Every row gives one point. Examples show where two turns around zero, p and q, send a point. Where does a point land after both, in the order given? Backwards means that the second turn is done in reverse. Each puzzle has new turns, and all numbers are rounded.

Turn p:
[-1 -5] => [-5 -1]
[ 20 -46] => [-33 -37]
[-19  39] => [27 34]
[-8 -3] => [-6  6]
[ 9 16] => [18 -1]
Turn q:
[-28 -30] => [-38  15]
[ 9 26] => [27  1]
[19  4] => [ 11 -16]
Where do these land?
q, then p: [ 17 -42] => [-42  17]
p, then q: [24 22] => [ -1 -33]
p, then q: [ -2 -17] => [-11  13]
q, then p backwards: [-19  20] => [-18  21]
p, then q: [-20  17] => [26  3]

Turn p:
[  4 -31 -12] => [-25 -13 -18]
[24 23 19] => [ 36 -12   5]
[-40 -22  -4] => [-41  12  17]
[12 30 -3] => [30 12 -3]
Turn q:
[  1 -16   3] => [  3 -14   7]
[-48   3  30] => [-39 -24 -33]
[ 25   6 -34] => [35 23  9]
[22  7  1] => [ 2 15 17]
Where do these land?
p, then q: [ 5  1 26] => [ -8 -15  20]
p, then q: [13  9 25] => [-2 -9 28]
p, then q: [-50  -5 -23] => [-32  16 -42]
q, then p: [ 22 -13  13] => [  1 -18  22]
p, then q: [ 10   8 -40] => [ 25  29 -17]

Turn p:
[ 27 -20 -27  30] => [ 29   2 -29  33]
[-56  28   3   3] => [-29   2 -17 -53]
[  5 -13  19  -7] => [-13   7  14  14]
[  1  -8 -22 -14] => [  4 -26  -4   5]
[ 23  13  27 -13] => [ 8 15 36  2]
Turn q:
[-17  11  40  18] => [ 11 -24  24  33]
[15 -6  5 14] => [ 9 14 -3 14]
[  5  10  24 -29] => [ 14  -4  32 -17]
[ -4 -24   0  -3] => [ 17  -6 -16  -5]
[  1   9 -68   0] => [-50  19 -36 -24]
Where do these land?
q, then p: [  2 -13 -14  19] => [ 15  -8 -20  -7]
q, then p: [-15  24   3  10] => [-24  13 -13   1]
p, then q: [  4   7 -12 -29] => [32 -1 -5 -3]
q, then p: [-42  25   5  16] => [-38   9 -28  19]
q, then p: [-17 -17  11  -8] => [ 3 -9  3 26]
q, then p backwards: [ 68 -26   7  -8] => [33 37 22 49]

Turn p:
[ 40 -24  31  21] => [ 51  11  16 -25]
[-11  19 -33 -24] => [-27 -10 -32  17]
[-24  36 -13  13] => [-40  24  -5   4]
[ -3 -21   2  17] => [15  6 18 12]
[ -1 -10  13 -26] => [  2 -29   2  -9]
Turn q:
[-32 -18   1 -13] => [  5  -1 -18 -34]
[ 30 -23  10  11] => [  8 -30  24   9]
[ 21 -16 -16 -21] => [ 34 -10  -3  11]
[-22  41   4 -23] => [-4 51 -7 -6]
[ 3 16  2 45] => [-42  -9   5  20]
Where do these land?
p, then q backwards: [  5 -33  27 -23] => [ 20 -43  11  -4]
q, then p backwards: [-35 -10 -27 -25] => [ 45  21  -9 -10]
q, then p: [ 27 -24 -11  20] => [31  2 24 16]
q, then p: [ -4  13 -13  38] => [-18   9  23  29]
q, then p backwards: [  5  26  -9 -13] => [  4   1 -18  25]
p, then q: [ 2 28 33  3] => [ 23  31  -1 -20]
